Each row is a point. Each copy is the shape, with its points in the same order, turned, moved and blurred by noise. Say if it was mirrored as well.

Shape, 5 rows:
[[ -6 -54]
 [-17 -45]
 [-64  17]
 [ 38  51]
 [ 35  48]]
Copy 1, 5 rows:
[[ 11 -67]
 [ 29 -60]
 [ 54  18]
 [-50  26]
 [-48  22]]
Copy 1 is: mirrored
Copy 2 (5 x 2):
[[ 46 -18]
 [ 46 -35]
 [-15 -79]
 [-52  32]
 [-59  24]]
Copy 2 is: only turned
Copy 3 (5 x 2):
[[ -8 -69]
 [-21 -61]
 [-51   9]
 [ 53  26]
 [ 53  21]]
Copy 3 is: only turned
Copy 4:
[[ 11 -51]
 [ 14 -52]
 [ 46  19]
 [-59  25]
 [-66  16]]
Copy 4 is: mirrored

Shape:
[[-56  59  49  30]
 [  8  -7 -21 -29]
 [ -6 -38 -44  37]
 [-15 -19 -20 -42]
 [ 17   7  40 -18]
 [  7 -42   2  -3]
 [ -6   9 -52 -68]
 [-18  49  48   9]
 [ 15  42 -39   7]]
Copy 1:
[[ 14  43  14 -70]
 [-49 -33  -8  20]
 [-12  25  -8  65]
 [-58 -17 -27  12]
 [  5 -43 -10 -24]
 [ -5 -12 -40  31]
 [-95 -32   4  13]
 [ 12  -3  15 -56]
 [-26  -9  50  18]]
Copy 1 is: mirrored
Copy 2:
[[-44  -7 -73  67]
 [  7  -2  15 -16]
 [ 50 -40  14  27]
 [-13 -13  23 -18]
 [-15  40   3  29]
 [ 14  -1  34  31]
 [-10 -15  10 -67]
 [-37  32 -60  44]
 [ 36   0 -43 -14]]
Copy 2 is: only turned

Shape (12 x 8):
[[-70 -25 -21   8 -38 -29  13 -16]
 [ -4  19  46 -30  10  29 -58  39]
 [-47 -42  44  41  26  19  -1 -13]
 [-37 -13  -7 -31 -10   3  17 -23]
 [ 18  56 -51  34  27  45  23 -43]
 [ 13   5 -52 -41 -34  52  -2  35]
 [ 10   5   0 -29  39 -28 -61  -4]
 [-37 -28  -8 -19  34  -6  39   2]
 [-37  57  37 -19  14 -37 -34   6]
 [ 37   7  -3  19   6 -33 -45 -20]
 [-21 -17   8  56 -31  -8  -6  12]
 [ 28 -32  53  55 -65   6 -26  21]]
Copy 1, 12 rows:
[[-18  66  18  37  13   4   1 -55]
 [ 36 -12 -34  53 -38 -29 -34  48]
 [ 26  -7 -18  12  25  17 -56 -42]
 [ -9  56   6  10  -5  22 -13   4]
 [ 55  45 -63  -3  55  40  56  28]
 [ 39  39  46  27  -1 -10  38  64]
 [  6  24 -62  -5 -31 -58 -11  21]
 [-32  20   1 -12  38  11 -16   5]
 [-24  22 -81  66 -23 -16  -9   8]
 [ 28  14 -59 -10 -29 -36  33 -20]
 [ 36   1  -1  40  11  -9  11 -54]
 [ 68 -42  10  38 -44  -4  17 -60]]
Copy 1 is: mirrored
Copy 2:
[[  8 -47 -28   3   9 -14 -60  -5]
 [-46  -9  59  18  36 -26  40   4]
 [ 19 -11  47  48 -14  -1 -29 -52]
 [  7 -28  11 -24  24  19 -37  15]
 [ 20  95 -13  19  58  36 -24   8]
 [  6 -10 -19 -25  94   2  42   8]
 [-50  31  44 -38  12 -37  -1   0]
 [ 48  -7  36 -18   8 -13 -32   8]
 [-45  12  38  19 -11 -36 -15  56]
 [-50  52  -6 -19 -17 -17   4 -23]
 [  0  -5 -30  40  -6 -20  -9 -35]
 [-27 -21 -32  43 -28   7  56 -62]]
Copy 2 is: mirrored
Copy 3:
[[-45 -38 -13  36 -29 -47  26  -9]
 [ 13 -21  53  -1   3  30  -9  71]
 [ 11 -42  -2  -7  21  14  58 -32]
 [-31 -51 -10 -10 -16 -28  -8   8]
 [-24  -8   7  -5 -11  16 -85 -76]
 [-17  -4 -47   2 -51  10 -70  45]
 [-21 -14  28  -7  67 -20 -31  38]
 [ 17 -61 -32  -3  14 -37  -9  -9]
 [ -4 -35  87  23  16 -35 -14  27]
 [-30  40  29  -6  38 -21 -14   3]
 [ -5  15  -1  40 -15  -5  32 -16]
 [ 10  70   8   0 -26  12  62  17]]
Copy 3 is: mirrored
